Every row gives one point. Each copy is the shape, with its points in the same order, stretched, turned, moved and blurred by noise. Is it also mirrored, or only turned?
(in the rows, 128 means zero)

Shape (5 x 2):
[[139 124]
 [ 63 113]
 [127  87]
 [117 101]
 [158 178]]
Copy 1, 5 rows:
[[137 132]
 [108  71]
 [158 103]
 [154 106]
 [ 96 159]]
Copy 1 is: only turned
Copy 2 (5 x 2):
[[116 123]
 [196 104]
 [133  88]
 [136  89]
 [111 159]]
Copy 2 is: mirrored
Copy 3:
[[113 117]
 [176  43]
 [ 87  71]
 [119  78]
 [137 190]]
Copy 3 is: mirrored
Copy 4 (5 x 2):
[[117 133]
 [193 117]
 [140 150]
 [147 136]
 [ 75 104]]
Copy 4 is: only turned

Shape (10 x 4):
[[124 112 148 153]
 [129 115 104 112]
 [141 124 111 157]
 [ 77 114  97 126]
 [ 89 198 145 183]
 [111 118 141 139]
 [ 98 122 150 161]
 [148 140 123 118]
 [ 85 216 126 147]
 [139 136 132 122]]
Copy 1:
[[130 149 153 133]
 [157 139 108 132]
 [145 132 161  97]
 [175 117 123 200]
 [100  31 227 151]
 [134 133 140 154]
 [128 125 169 165]
 [127 125 130  98]
 [107   7 199 165]
 [120 124 134 111]]
Copy 1 is: mirrored
Copy 2, 10 rows:
[[ 94 148 129 119]
 [139 110 114 136]
 [113 124  94 113]
 [129 149  92 168]
 [122 221  94  92]
 [111 153 129 129]
 [ 92 177 123 127]
 [143 118 127 107]
 [162 210  97 100]
 [136 130 133 110]]
Copy 2 is: mirrored

Shape (12 x 8):
[[134 152 116 108 122 135 107 107]
 [ 76 108 126  83 147 158 172 125]
 [ 68  91 182 117 147 145 128 149]
 [108  82 157 104 119 138 209 110]
 [ 71 144 188 102 117 154 186 116]
 [157 161 123 164 136 110 107 201]
 [146 146 112 194 124  96  59 128]
 [151 153  79 191 136 135  93 143]
 [110 173  80 182 155  93 114 110]
 [127 144 115 130 150  77 105 135]
 [ 70 114 151 122 109 139 122 169]
 [ 96 116 180 108 174 161 153 120]]
Copy 1 (12 x 8):
[[102  82 126 151 113  94 139 127]
 [160 194 165 159 107 103 107 148]
 [157 194 141  99  88 138 109 161]
 [181 204 176  96 155 100 141 131]
 [150 183 174 108 100 134 146  95]
 [115  61 102 123 156 181 118  98]
 [ 43  61  86 113 133 127 141 145]
 [ 53  66 120 167 152 132 149 155]
 [ 42 117  88 158 138 123 140 123]
 [105 107  68 120 132 120 110 110]
 [127 160 152 102 100 158  65 138]
 [165 174 143 134  93 113 177 145]]
Copy 1 is: only turned
Copy 2, 12 rows:
[[132 127 138 138 117 102 107  77]
 [121  97 163  58 139 178  84 100]
 [119 105 145  66 201 165 121 147]
 [125  67 226  92 120 200 128 142]
 [ 79  53 207  49 178 164 140  85]
 [171  97  41 149 170 124 174 100]
 [169 169  84 183 103  65 171  86]
 [198 157  76 172 119  69 160  62]
 [141 162  85 127  66 110 147  24]
 [125 134  86 132  95 149 123  96]
 [139  83 108  61 166 118 149 125]
 [105 110 184  92 216 191  97 112]]
Copy 2 is: only turned
Copy 3, 12 rows:
[[ 89 139 106 148 118 115 116 152]
 [157 138 195 121 142 144 128 122]
 [188 117 191  92  95 145 112 109]
 [168 117 169 140 172 156 120  88]
 [181 138 162 131 145 175  89 110]
 [120 172  85 109  75 166 160 148]
 [ 81  84  87 110  75 128 124 151]
 [ 62 115 106  92  95 149 127 146]
 [102  94 124  99 125 157 112 169]
 [126 117 108 141 111 145 138 163]
 [163 130 183 106  70 171 117 123]
 [163 147 153 108 143 121 112 108]]
Copy 3 is: only turned
Copy 4:
[[130 150 150 124 120 154 137  96]
 [ 67 170 128 101 121 127 149 151]
 [ 85 161 148 139 124 112  99 182]
 [ 87 100 139  60 131 147 134 177]
 [ 48 119 157  99 138 136 123 131]
 [155  75  86 179 124 126 134 118]
 [200 106 157 139 131  93 117 102]
 [179 102 136 139 145  84 179 101]
 [154 117 143  95 106  67 155  73]
 [149 128 125 122  86 129 105 104]
 [107 155 117 150 162 105  95 157]
 [ 62 144 169 118  92 136 143 161]]
Copy 4 is: only turned

Shape, 14 rows:
[[ 77 118 122 115  97  93 136 114  80]
 [165  93 107 139 161  99  93 106 146]
 [138  68 146 106 174  80 144 105 153]
 [128 130 146 132 145 140 137 129  61]
 [ 89 166 113  88 148 121 160 157 131]
 [ 85  84 126  70 165 172 117 112  82]
 [152 101 154 111 121 151 152 149 118]
 [ 82 131  99 150 148 112  82 214 110]
 [179  60 174 111 166 182 118 133  63]
 [176 112 172 161 105 175  86 113 140]
 [163 132 105 138 178 160 124 112 167]
 [105 136  87  99  78  80 168 120 152]
 [134 135 100 167  84 155 116 177 115]
 [165 161 118  84 133  94 127 188 144]]
Copy 1, 14 rows:
[[ 79 155 132 176  88  93 143 108 152]
 [117 124 140 113  97 203 162 109 115]
 [151 109 111 158 107 204 147 122 144]
 [ 86 139  87 118 111  87 140 149  84]
 [143 178 146 131 130  98 127 193 172]
 [ 91 178  65 180 155 131 182 120  94]
 [103  86 118 144 161 132 115 146 121]
 [ 74 211 134 123  92 153  64 166 126]
 [ 66  81  35 134 168 153 146 130  37]
 [104  71 107  87 139 151 106  74 102]
 [170 140 155  88 136 161 155 148  99]
 [123 133 226 173 108 113 148 133 213]
 [ 74 137 187 124 127 108  84 141 111]
 [ 92 116 158  86 136 149 114 204 195]]
Copy 1 is: only turned
Copy 2, 14 rows:
[[ 95 171  86 161 137 126 164  97 124]
 [143 161 144  86 114 112 101 189 130]
 [104 141 189 119  80  90  97 154 162]
 [105 110 125 116 105 135 175 137 128]
 [149 113 110 175  89  86 163 124 154]
 [112 153 193 143 126 147 206 126 117]
 [122 106 176 123  77 140 126 129 123]
 [151 193  90 143  81 163 172 178 150]
 [100 123 229  71  83 167 162 169 100]
 [163 116 159  62 128 169 115 115 129]
 [168  90 171 101  99 118 112 182 152]
 [121 160  80 178 120  97  98 111 127]
 [153 144  86 127 116 194 127 138 114]
 [162 126 110 126  22  79 130 159 131]]
Copy 2 is: mirrored
